Each row is a point. To make a cloud, some directions were put in groups of two or more. Within a group, all points are equally far from the middle, so they leave a hole (a ring in 2 directions, a hollow ball in 3). The other directions are filled evenly. Then the cloud was stretched, turned, moved and blurred a little. Count the holes, and give their numbers of directions, smallest first.

Cloud (22 x 3)
[[  8  -1 -59]
 [-49  39  24]
 [-11   1  13]
 [-14  52  42]
 [ 30  46 -40]
 [ 53  18   9]
 [ 47  43   4]
 [ 19   9  36]
 [ 49   9  -7]
 [ 16  56 -47]
 [ 16   5 -41]
 [-22  17  30]
 [-45  -4   1]
 [ 39 -24 -49]
 [ -3  88  51]
 [ 18 -12  71]
 [  0 -17 -67]
 [ 32   8  -4]
 [ -2 -49 -46]
 [-36  33  41]
 [-44  20 -30]
 [-25  61 -35]]
Holes: 0

Cloud (48 x 6)
[[ -1 -23  -1  49  31   0]
 [  9 -50 -20  -2  18  45]
 [-38  45  32 -10 -17 -35]
 [ 74  -7  41 -38  13  51]
 [-13  61   9   5  78 -29]
 [-49  34  21  -7 -18  -3]
 [ 12 -20  30   0  25 -58]
 [-27 -19  62  32  53  62]
 [-11 -58 -26 -58 -22   9]
 [ -5 -48  58  23  34 -39]
 [-35  -7   1  -7  29  -7]
 [-51  19  12 -69 -50  58]
 [-14  37 -51  26  -6  61]
 [-16  16  35 -19  13 -48]
 [  1 -12  50 -64 -47  10]
 [-12   0 -48  40 -32  73]
 [-39 -38  11 -33  34 -11]
 [-66  18 -33  18 -33  47]
 [ 13   3  43  29 -33  47]
 [-29   0  43 -13  42 -42]
 [ 12  47  26  53  53  14]
 [ -6 -75 -24 -27  -9  16]
 [ -3 -38 -29  -5 -57  -6]
 [ 24  17  78  -1 -22 -31]
 [-37  -2  13  41  50  -5]
 [-22 -42 -40  -6 -19  50]
 [-36  13  36 -34 -63  82]
 [-18   5 -35  -3   3   2]
 [ 26  -1  59 -31  35  14]
 [ 35   8 -11  -6   9 -30]
 [ -5  -1  15  29  50  19]
 [ 39 -34  56  -8 -19  20]
 [ 39  12  16  42 -17  15]
 [ 70 -46  58  45 -21   8]
 [-25  27  35   6 -32 108]
 [ 72 -52  72  42 -14  21]
 [-28  65 -23  15 -10  16]
 [-27 -26 -33  38   3  14]
 [-45  30 -59  57  30  37]
 [ 55 -13 -16  -4   6  13]
 [-11 -12   6  45 -23 -33]
 [-66   3 -26  18 -63  37]
 [ 15  45  34 -12  35  31]
 [ 36 -48 -18  28 -40  57]
 [-43  -2  -3 -55  40  64]
 [ 51   6 -33  20 -30  49]
 [-29 -12 -40 -24 -10 -18]
 [ 62   3  46  60 -14 -13]]
Holes: 0

Cloud (76 x 8)
[[ 23 -34  42 -28 -32 -44 -35  -6]
 [ 59  37   1  11   7 -28   5 -87]
 [-13  -6  14 -58  13 -65 -13 -46]
 [-35 -37  49 -22  24 -36 -24  29]
 [ 76   4  70 -16  33  -4 -11 -41]
 [ -6  30  23 -66  35  28 -19 -12]
 [ 34  61  47  52  22   9 -10 -17]
 [ 26  65  39  52 -31  -7  29   1]
 [ 62  17  -1 -14  19 -84  -9 -39]
 [ 32  -5  97  19  19 -51   7   2]
 [ 50 -21   8  19 -41  -6  42   6]
 [-55   4  26  45  25 -10 -30 -50]
 [ 12  65  35 -62  47   7  10 -18]
 [ -9  -1  41 -54  16 -60 -29 -49]
 [ 18 -19  45  12  34   0  39 -60]
 [-14  49  -1 -43  11   6  51 -42]
 [ 18  89  -8 -10  39   3  33 -16]
 [ 19 -10  44 -33 -56  -1   4 -23]
 [ 48   8  99  23 -17 -40  -4  -8]
 [ 28   9  31  34 -55  24 -10  63]
 [ 44  38 -36 -40  17 -43  17  47]
 [-46  31 -17  35 -35  41 -24  37]
 [ -4  33 -21 -32   8 -37  57  23]
 [ 17  58  56  53  -2   7  37  -7]
 [-49 -14 -25  44  -1 -39 -29 -26]
 [ 72  33  78  -9  13 -14 -26 -41]
 [ 35 -21  32  64   0  -7 -26 -55]
 [-20  27  18 -46  45 -60 -44 -48]
 [ -1 -27  22  65 -27 -28 -20 -43]
 [ 74  14  48 -26 -34  13  34  -6]
 [ 41 -24  34 -15 -27 -38 -46  33]
 [-16  -1 -25  15  27 -56  36  14]
 [-25  -7  44  13  44  34  -8 -29]
 [ 35  15 -26  32   7 -71 -15 -49]
 [-56 -20  -2  27 -14 -28  19 -34]
 [-43  73  16  -1 -14 -15  12 -44]
 [-41   9 -10  34  53  16  -9 -18]
 [ 34  54 -42  46  24  12  -5  -5]
 [ 40  26   0  49  27  27  14 -45]
 [ 26  62  64 -29   5 -25  44  14]
 [ -4 -43  15 -43  40 -10 -12  33]
 [ 54   0   8  12  -7  42 -40 -25]
 [-33   2  93   3  -8  20  33   2]
 [ 50   8  83   4 -58  12   7  16]
 [ 44  42 -19 -16  70 -36   5 -53]
 [  5  -5   0  -4  -8  45  52  36]
 [ -7  29  67 -45  -3 -25 -16 -55]
 [ 52  14  38  42 -17  58  -4 -19]
 [ 46  64  39  31  37 -34 -27 -34]
 [ 13  65  28 -56  10  -4  38  38]
 [-15  58 -38 -44  39  -6 -26 -63]
 [ 36  39 -18  51  -3  48  19   1]
 [ 68  14  28  16  -9  42  18 -44]
 [-32  39 -28  29  48  22   4   6]
 [ 18  27  39 -29  27 -84  29  11]
 [ 30  59  46  11 -20  -5  28  56]
 [-21  17  59  44  48 -23  13 -35]
 [-17 -15   3 -23 -45  43 -16  35]
 [ -2  42   2 -14   3 -55 -18 -85]
 [-58  58 -17  31 -30  41  14  -5]
 [-61   4 -35  12 -15  -5  34  25]
 [ 57  14  79 -43  17 -37  35 -27]
 [ 10  17  79 -56  35 -34  25 -36]
 [ 39 -19  74  40 -40   7  35  17]
 [ 25  25  12  38 -19  17  65 -10]
 [-28  23 -14   8  65 -53  10 -55]
 [-37  26  42  32 -11  35  49  30]
 [ 75  27  10 -17  -5  35 -16 -43]
 [-44  47 -26  18  23  45  21 -32]
 [ -4  41  48 -38 -20 -43 -11 -47]
 [ 66  40  39  -9  35 -23 -47  -5]
 [ 52 -35 -16 -15 -12 -19 -39   3]
 [  5  42  16 -70   4  -7  49  16]
 [-53  41 -34  35 -38  43  -2  19]
 [ 27  14  34  -2   6  -2  -3  85]
 [ 40  32  16  27   7   0 -42  48]]
Holes: 3 (2, 3, 3)

Cloud (91 x 9)
[[ -32  -14  -12   -3   35  -54   35    7  -87]
 [  -1 -104  -17   -4   35  -14  -28   11  -63]
 [ -19  -39  -49  -55    2    0   51   39  -19]
 [   3    1   14  -25   39  -29  -76    3  -71]
 [ -53   -4   -3   -8   -3  -14  -38   31  -31]
 [  33   23  -77   -6    2   46  -31   29   24]
 [ -31  -44  -41    0  -24  -14  -35   74  -37]
 [ -23  -38  -41   12  -32  -26   28    5  -46]
 [  -2  -49  -76    2    3   19   -6   55   38]
 [  -4  -67  -48  -31   59   32  -39   34  -35]
 [  25   23  -59   14   26   38  -10    4   42]
 [ -12  -72  -65  -30   27   12   -1   -4  -52]
 [   2  -22   -6  -58    5  -66  -29  -29   19]
 [  13    4   16   32   48    5 -121   -9   19]
 [  28  -28  -44    2   46   70   17   16   -8]
 [  27  -40  -67   17   -3   48    0  -23  -29]
 [  24   -7  -71   -4   -5  -67  -56  -11  -31]
 [  19    8  -64  -56   22  -42  -51   29   28]
 [  17    7  -61   24   59    2  -72    3   23]
 [  23  -19  -65   -8    9   19   31   31   67]
 [ -43  -88   29    4   -9   -2   13  -19  -23]
 [ -43   14   -7   15   -9    6    6  -34  -75]
 [ -24    7  -38    2   18   16   -9  -23  -93]
 [  27   18   31   -6   19   34   27   -5   -4]
 [ -22   39   51  -21  -21    7    8  -27   21]
 [ -15  -14  -84   -2   43  -13  -36   10    9]
 [ -24  -58  -15   10    3  -28   18  -31  -64]
 [  33  -43  -52   -4   -1    7   46  -36  -33]
 [  47  -57  -60    5   33   43   -1  -13   17]
 [ -15  -71  -86   -7  -19  -22  -14    0  -75]
 [ -32  -20  -46    6   39  -33  -40   19   -3]
 [  -7  -44   26  -40   21    7   27    0   49]
 [ -65  -48    6   19   -6  -18   41   15  -19]
 [ -34  -42  -56  -40    2   63   11  -17  -12]
 [ -46  -19  -57    7   58   11  -52   39  -23]
 [   8  -18    5    1  -14   63   -6  -79  -45]
 [ -16  -58   70    7   21   19   17  -13  -61]
 [  -4  -42   13    3  -26   26  -48   44  -39]
 [  29  -52  -20   -7    0   31  -86    5  -35]
 [  42   11   -8  -39  -47  -15   -1  -36   19]
 [  41  -46   15  -31  -14  -56  -26  -20   -5]
 [  89  -24  -48   -4    8   18   -8   -3  -36]
 [   1   -6   -6   14   18   18  -64  -68    7]
 [   9    3  -34   -4  -32   45  -27  -32  -69]
 [  37    7  -14  -24   12  -23   42   -8    6]
 [ -25  -52   30   33   -5   17  -23   23  -24]
 [  -9  -81  -69  -18   74   13    0   49  -21]
 [  13  -18  -40  -26   19    6   25   -7   39]
 [  14  -37   -1   -2  -58   -5  -37  -35    2]
 [   0    0   39  -48   44  -41  -19   27    1]
 [  -7  -51  -83   33    9   25  -42   27  -21]
 [ -44  -36    5   18  -27  -43   -9  -21  -70]
 [  34  -35  -51  -35  -20  -80  -59   54  -17]
 [ -21  -40  -42  -58   27   23   60   38   12]
 [   5   34  -15   10   16    2   -2  -29    8]
 [ -36  -81   15   12    9    0  -11  -34  -79]
 [ -57  -23  -34  -47    2  -49  -37   86    2]
 [  -4  -21  -34    7   26  -22   38   -8   67]
 [ -29  -54   23  -52   -6  -48   22    1  -41]
 [ -13  -20  -60  -15    2  -19   -8   20   37]
 [ -13  -30   46  -38   17    7   -6   25  -52]
 [  52    7  -53   -7  -44   -9  -33   -9   -2]
 [  78    7  -30   17  -15   45  -33  -48  -51]
 [ -71   23  -26   25   27  -31    9   -8   -5]
 [  17  -65    6  -23   34    5  -51   19  -10]
 [ -19  -45  -31   13   31    9   27   46  -15]
 [ -40   10  -48  -12   36  -22  -14    5  -64]
 [ -16  -46  -47   -9   38   32  -63   -4    7]
 [  53   27    7  -29   -8   10  -52  -16   11]
 [  -5   43   37  -11  -11   35   -8  -65  -28]
 [  20   24  -48   12   -4   71  -24  -13  -68]
 [ -45  -74   -6    9   40    5   41  -17  -82]
 [  60    6  -29  -46    9   35  -41    9  -24]
 [  32   -2    2  -29  -77   -3  -23   20    0]
 [   2  -12  -48  -54   13   14  -33  -29  -36]
 [  22  -92  -65  -13   22   55   -4   32  -64]
 [ -71  -98  -22    7  -21  -11    6    5  -54]
 [  35   30    4   16   -1  -11  -37  -57   -7]
 [  -8   -8   36   44    2   38  -58  -53   13]
 [ -16  -38   22   46   13   25    1    6  -15]
 [  20   14  -42  -29   38  -80  -20   13   26]
 [  34  -13    8  -57   14  -22   25  -40   65]
 [  -4  -35  -48  -19   37  -50   14  -24  -45]
 [ -36  -49  -24   -5   -9  -32  -19  -39  -82]
 [ -10    6  -69  -34  -53  -21   42  -16   10]
 [   0  -32  -51   -7  -31   23    5   44  -60]
 [  41   -7   21  -15   33   17  -20  -40   34]
 [  15  -25  -40  -53   30   -9  -43    6  -44]
 [ -30   -4  -31  -42  -15  -53  -31   11    4]
 [  43  -59   19   -9   -1  -12  -58   16  -45]
 [  17  -52  -47  -38    8  -22   12   22  -28]]
Holes: 0
